Every row gives one point. The window is the flat piece filled in between its corners: a triangle in 3 columns, a solid with four corners in 4, and so on. A path goes straight from each point to the next, and from the last back to the first. List the points from which the path goes on through the window.

Window (4 x 4)
22  -12  -4  -22
-20  -32  45  -33
25  15  -9  7
-45  8  -23  16
Path:
(1): -27  -19  -4  21
(2): -25  30  -5  -14
(3): -48  22  -13  -7
(4): -48  -11  2  23
(5): -19  -30  -4  27
(6): -39  9  -3  -10
(7): -17  37  -3  -1
(8): 12  -20  -19  33
(9): 10  -38  24  -20
(10): 12  5  36  -60
(11): 15  21  -9  -20
(12): 23  -9  -3  5
(13): -6  -51  37  -1
(14): -18  10  27  -51
(15): 4  36  -7  -28
(16): 16  -3  -11  26
Through the window after points: 5, 11, 13, 15

Window (4 x 4)
18  12  -11  7
-39  -4  -16  -3
-35  -5  29  13
20  -55  7  1
Path:
(1): 12  6  15  -9
(2): -18  11  12  -23
(3): 11  -5  -5  34
(4): -1  -60  9  15
(5): 8  -29  21  -25
(6): 26  -40  23  -24
(7): 12  -37  12  16
(8): -17  -29  -6  11
(9): -25  -25  10  -29
(10): 30  -45  14  -24
(11): 17  -57  -17  24
(12): -30  2  -4  16
(13): -15  19  7  -29
(14): -38  18  9  -28
(15): -40  20  -23  11
(16): 16  -19  3  25
Through the window after points: 2

Window (6 x 6)
-11  -39  14  -26  -36  40
51  38  41  18  -49  -31
22  15  44  25  3  35
-29  54  -6  -37  -4  -5
-27  -6  -25  -7  26  35
-31  -4  17  35  -1  30
Path:
(1): -13  17  21  18  -42  35
(2): -5  -23  40  -18  4  -12
(3): -6  9  33  -20  25  -10
(4): -11  55  -19  48  -13  33
(5): -12  60  0  0  -24  45
(6): -10  7  21  -17  -18  -9
(7): -10  -51  40  -37  -3  3
(8): -12  -4  -7  -7  -40  50
(9): 26  25  29  23  -36  31
(10): 6  -20  37  21  14  -2
(11): -22  -9  36  -13  6  5
(12): -21  14  -1  -3  -10  36
Through the window after points: 7

Window (8 x 8)
0  -8  24  17  13  22  8  9
17  -16  2  12  -16  19  -8  11
-31  27  -32  -7  24  18  10  -2
14  14  -6  -6  10  -12  5  -1
19  11  36  1  -27  27  4  21
-60  18  -12  47  9  3  -12  1
15  -20  40  -13  -16  14  -18  16
-8  -7  -20  -17  2  -12  30  -24
Path:
(1): -6  5  3  7  3  -7  6  20
(2): 7  -16  11  -1  0  1  19  23
(3): 21  -4  3  -8  -8  21  -6  -20
(4): 15  -15  16  12  -8  17  -9  -21
(5): 5  -11  3  3  -18  5  4  34
(6): -1  -11  9  7  -3  13  15  25
(7): 7  6  21  6  10  17  -16  -29
(8): 9  1  -14  -2  0  25  -9  -30
Through the window after points: 6, 8

Window (9 x 9)
17  31  -12  -16  -2  -13  -4  26  -3
12  -3  21  25  25  0  5  -16  8
14  -7  -52  -6  -32  -16  -17  -21  -2
12  19  -15  -47  19  60  -22  -3  -18
5  -28  25  38  -23  25  13  -16  14
0  1  3  -28  9  21  33  -23  -5
-9  -23  -18  -27  -40  -30  -11  0  22
-5  39  13  16  12  -5  8  -19  12
-16  -8  -11  49  -14  -13  -31  27  -16
Path:
(1): 3  14  -16  0  0  7  -3  2  10
(2): 12  20  15  -20  -4  -4  -7  5  -18
(3): 11  5  18  1  -18  -29  -20  -12  -18
(4): -11  -14  -34  12  -23  -11  7  15  30
(5): -10  -13  -31  26  9  8  16  7  22
(6): 3  1  7  4  -4  8  -13  -12  -10
(7): 3  -25  17  8  -27  1  -18  -17  -25
(8): 4  9  -3  32  14  35  23  6  41
(9): -2  12  -21  -2  14  21  4  6  14
(10): 25  8  3  -16  -21  -5  -37  -11  -29
(11): 13  1  6  -22  -16  -7  -17  -2  -49
(12): -9  7  -30  -18  7  8  -6  2  25
(13): -6  -1  -3  9  -2  -8  6  -2  21
(14): 5  7  4  0  -26  -25  10  -17  -9
(15): 9  7  4  -10  -18  -14  -9  -12  -3
(16): 6  -1  -46  23  -1  -2  16  25  18
Through the window after points: 1, 7

Window (9 x 9)
14  14  -42  6  11  29  -17  8  -16
13  -6  25  14  -38  -25  7  8  4
-35  13  27  8  -15  -26  8  0  8
-11  5  50  15  31  4  24  -6  27
-2  9  -11  41  11  0  -8  5  -2
-43  -12  45  20  13  -1  -21  -24  26
19  1  -18  17  -8  -4  24  -15  -18
-2  -3  23  2  -18  -60  -11  -5  7
32  45  12  21  -1  12  24  -18  -9
Path:
(1): 13  -6  13  31  15  -14  17  0  -46
(2): 8  8  -14  15  -16  -2  10  -11  10
(3): 6  17  -20  18  -13  -12  -4  -9  34
(4): -5  10  13  13  22  9  10  -8  -9
(5): -11  3  18  9  -7  -19  -3  12  -15
(6): 7  6  4  8  -18  -38  -3  -23  33
(7): 1  15  11  21  -1  -4  9  -1  27
(8): 8  23  26  20  8  0  2  -6  -17
(9): 4  18  22  13  17  -3  21  7  -47
(10): 16  21  8  19  -12  -2  10  -23  29
(11): -5  17  3  19  -12  -22  14  -19  34
(12): 20  12  37  5  0  -16  -5  5  -38
(13): -4  -6  31  11  -11  -19  -6  10  -27
(14): -2  5  17  15  -18  -23  7  -2  17
(15): -5  20  -12  28  1  -11  3  -8  12
(16): 1  -7  26  9  14  -1  -1  1  -16
Through the window after points: 1, 5, 9, 11, 13
